Rows are points. A path goes straight from each point to the next, and from the last back to the first. The post is the endless flat space through its rows: a point in 2 columns, a line in 3, a plane in 4, and so on, so that a path can go around it. Count how often the path circles the post. Going back the other way cancels.

Post (1 x 2):
[[-0.01  0.15]]
Path (24 x 2):
[[ 0.10  0.53]
 [-0.26  0.23]
 [-0.53 -0.41]
 [-0.70 -0.09]
 [-0.44  0.57]
 [-0.06  0.58]
 [-0.44  0.15]
 [-0.26 -0.10]
 [ 0.04 -0.04]
 [ 0.68  0.16]
 [ 0.15  0.36]
 [ 0.29  0.17]
 [-0.02 -0.38]
 [-0.63 -0.33]
 [-0.59  0.05]
 [-0.22 -0.43]
 [ 0.10 -0.03]
 [ 0.32  0.28]
 [ 0.08  0.58]
 [-0.34  0.25]
 [-0.26  0.41]
 [ 0.26  0.63]
 [ 0.19  0.22]
 [ 0.63  0.59]]
Times around: 1

Post, 3 rows:
[[ 0.58  0.76 -0.12  0.22]
 [-0.43 -0.34  0.09 -0.03]
 [-0.09 -0.17  0.35  0.08]]
Path:
[[-0.25 -0.20  0.65  0.18]
 [-0.32  0.17 -0.87  0.48]
 [ 0.08 -0.41  0.22  0.01]
 [ 0.40  0.56 -0.28 -0.50]
 [ 0.42  0.24  0.12  0.13]
 [-0.34 -0.51  0.29 -0.09]
 [ 0.43  0.51  0.40 -0.34]
 [-0.27  0.49 -0.04 -0.17]
 [ 0.08 -0.16  0.62 -0.19]
 [ 0.79  0.14  0.35  0.26]
 [ 0.46  0.06  0.30  0.45]
 [ 0.77  0.80 -0.21 -0.07]
 [ 0.45  0.89  0.16 -0.35]
 [ 0.16  0.56 -0.20  0.19]
 [-0.05 -0.28  0.34  0.49]
 [-0.19 -0.25 -0.37 -0.04]
 [ 0.44  0.22  0.15 -0.17]
 [ 0.05  0.31  0.55 -0.09]
 [ 0.10  0.25  0.20 -0.26]
 [ 0.85  0.18  0.30  0.25]
 [-0.07  0.10 -0.16 -0.16]
 [-0.10  0.43  0.40 -0.19]]
Times around: 2

Post (8 x 9):
[[-0.27 -0.14 -0.10  0.21  0.18 -0.46  0.42 -0.66  0.25]
 [-0.35  0.02  0.11  0.06  0.37  0.09  0.24  0.38 -0.56]
 [-0.16  0.21  0.04 -0.09  0.12  0.08  0.12 -0.06  0.10]
 [-0.24 -0.07 -0.18 -0.51  0.24  0.21  0.24 -0.22 -0.20]
 [ 0.79  0.23 -0.17 -0.15 -0.44 -0.27  0.17 -0.12 -0.32]
 [ 0.60  0.07 -0.37  0.18  0.32  0.08 -0.37  0.31 -0.15]
 [-0.10  0.12  0.41 -0.03  0.47 -0.03  0.45 -0.44  0.27]
 [-0.23 -0.44 -0.10 -0.08  0.21  0.12 -0.23  0.39 -0.23]]
Path, 25 rows:
[[ 0.31 -0.08  0.33 -0.66  0.21 -0.21  0.20  0.05 -0.25]
 [ 0.12  0.71 -0.46 -0.02  0.44  0.04  0.26  0.04 -0.67]
 [ 0.63  0.46  0.58 -0.26 -0.12  0.35  0.24 -0.05 -0.39]
 [-0.03  0.35 -0.05  0.58  0.02 -0.06  0.45 -0.14 -0.30]
 [ 0.41 -0.30  0.28  0.13  0.11  0.05 -0.39 -0.07  0.46]
 [-0.30  0.21  0.15 -0.17  0.30 -0.63  0.48 -0.17 -0.45]
 [ 0.56  0.26  0.63 -0.20 -0.37 -0.48  0.14  0.09 -0.63]
 [ 0.25  0.44  0.59 -0.23  0.47 -0.02  0.60 -0.04 -0.01]
 [-0.10 -0.11 -0.21 -0.14  0.13  0.24  0.40  0.59 -0.82]
 [ 0.32  0.27 -0.29 -0.24 -0.47 -0.31 -0.58  0.50  0.34]
 [ 0.65  0.84 -0.83  0.03  1.08  0.31  0.04 -0.01 -0.73]
 [ 0.14 -0.62 -0.02 -0.38 -0.18 -0.07 -0.19 -0.10 -0.27]
 [ 0.02  0.44 -0.12  0.28  0.90 -0.05  0.01  0.63 -0.64]
 [-0.23 -0.17  0.56 -0.33 -0.14 -0.41  0.37 -0.19 -0.05]
 [-0.24 -0.01  0.22  0.59  0.50 -0.24 -0.15  0.19  0.11]
 [-0.12  0.34 -0.05  0.14  0.16 -0.63  0.10  0.56 -0.52]
 [-0.29 -0.22 -0.22 -0.09  0.34  0.11  0.37  0.67 -0.63]
 [ 0.23 -0.25  0.01  0.20  0.33 -0.29  1.13 -0.84 -0.78]
 [ 0.32  0.06 -0.05  0.08  0.67  0.04  0.34  0.05 -0.86]
 [ 0.37  0.11 -0.27 -0.08  0.15 -0.49 -0.16  0.57 -0.86]
 [-0.31  0.11 -0.42  0.16  0.40 -0.12 -0.01  0.57 -0.50]
 [ 0.55  0.05 -0.37 -0.19 -0.04  0.02  0.16 -0.19 -0.22]
 [ 0.17 -0.24  0.23 -0.44  0.64  0.72 -0.29 -0.47  0.69]
 [-0.13 -0.09 -0.17  0.05 -0.19  0.37  0.01  0.12 -0.08]
 [ 0.21  0.15 -0.33 -0.24  0.20  0.03  0.30 -0.80  0.98]]
Times around: 1

Post, 11 rows:
[[-0.26  0.38 -0.35  0.27 -0.30 -0.02  0.25  0.28  0.73 -0.60 -0.43 -0.06]
 [ 0.08 -0.51  0.35  0.22  0.36  0.01  0.19  0.32 -0.29  0.01  0.10  0.42]
 [-0.11  0.20 -0.03 -0.08  0.46 -0.09  0.20  0.54 -0.39  0.07  0.32  0.31]
 [ 0.00  0.51 -0.38  0.25  0.52  0.63 -0.06  0.25  0.16 -0.57  0.26  0.28]
 [-0.44 -0.19  0.09  0.37  0.37  0.57 -0.02  0.39 -0.47  0.32  0.04  0.37]
 [-0.19 -0.65 -0.01 -0.14  0.48  0.16  0.00  0.05 -0.63  0.26 -0.22 -0.11]
 [ 0.43 -0.44  0.10  0.18 -0.29 -0.11  0.02  0.62 -0.23  0.15  0.12 -0.05]
 [ 0.00  0.43 -0.19  0.18  0.11  0.17  0.08 -0.29  0.25 -0.18  0.35  0.19]
 [-0.06  0.50 -0.01  0.31 -0.15  0.19  0.03 -0.18  0.21 -0.61 -0.37 -0.06]
 [-0.29  0.22  0.13 -0.04 -0.43  0.07 -0.29  0.10  0.68 -0.38 -0.07  0.11]
 [ 0.15  0.18 -0.11  0.06 -0.10 -0.38 -0.23  0.05  0.31  0.03 -0.68 -0.06]]
Path, 24 rows:
[[ 0.49  0.45 -0.67  0.59  0.93  0.09  0.12  0.82 -0.37  0.36  0.12  0.23]
 [-0.25  0.08 -0.18  0.20  0.55  0.08  0.86  0.69 -0.30 -0.38 -0.71 -0.33]
 [ 0.35  0.74 -0.20  0.07 -0.81 -0.11  0.28  0.36 -0.01 -0.63 -0.40 -0.21]
 [ 1.18  0.23 -0.34  0.19  0.34  0.47 -0.54  0.16 -0.32 -0.25  0.64  0.38]
 [ 0.47 -0.40 -0.01  0.29 -0.22 -0.28  0.58  0.03 -0.27  0.32 -0.38  0.02]
 [ 0.38  0.42  0.19  0.04  0.06  0.10 -0.13  0.60 -0.13 -0.43  0.07 -0.41]
 [ 0.29 -0.07  0.01  0.65 -0.15  0.56 -0.19 -0.22 -0.08 -0.39  0.40 -0.16]
 [-0.56  0.45 -0.51  0.88 -0.10  0.61  0.59 -0.03  0.18 -0.17  0.41  0.02]
 [ 0.04  0.18  0.82  0.67  0.12  0.00 -0.47  0.19 -0.23  0.11  0.11  0.50]
 [-0.52 -0.56 -0.19  0.11  0.14 -0.34 -0.03 -0.11 -0.61  1.01 -0.28  0.45]
 [-0.07 -0.10  0.22 -0.74 -0.99 -0.38 -0.22 -0.29  0.64 -0.27 -0.14 -0.12]
 [-0.34 -0.07  0.45  0.10 -0.08  0.08  0.24  0.75  0.17 -0.16  0.00  0.36]
 [-0.91  0.11  0.14 -0.34  0.07  0.05  0.27  0.27  0.38 -0.24 -0.17 -0.06]
 [-0.50 -0.25 -0.45 -0.32 -0.26  0.16 -0.04  0.56  0.22 -0.01 -0.47 -0.05]
 [ 0.22 -0.10 -0.03  0.00  0.71 -0.17  0.01  0.53 -0.42  0.00 -0.15  0.72]
 [-0.22  0.32  0.65  0.08 -0.44  0.57 -0.14  0.30  0.26 -0.20  0.40  0.45]
 [ 0.02 -0.29  0.38  0.05 -0.11  0.72 -0.42 -0.51  0.22  0.22  1.15  0.17]
 [-0.57 -0.01 -0.18  0.35  0.51 -0.35  0.58  0.62 -0.38  0.14  0.01  0.13]
 [-0.34 -0.56 -0.35 -0.04  0.23  0.15 -0.35  0.85  0.62  0.19 -0.67 -0.05]
 [ 0.37  0.38  0.04  0.47  0.02  0.77  0.24 -0.04  0.01 -0.36  0.75  0.17]
 [-0.44  0.32 -0.15  0.13 -0.66 -0.04  0.07  0.05  0.44  0.13  0.15  0.48]
 [-0.53  0.12  0.00  0.22 -0.19  0.00 -0.44  0.30  0.47 -0.08  0.15  0.60]
 [ 0.41 -0.11 -0.09  0.09  0.26  0.15 -0.23 -0.49  0.08 -0.25  0.05 -0.27]
 [-0.78 -0.13  0.18  0.42 -0.14  0.57 -0.28  0.43  0.37 -0.42 -0.03 -0.11]]
Times around: 0
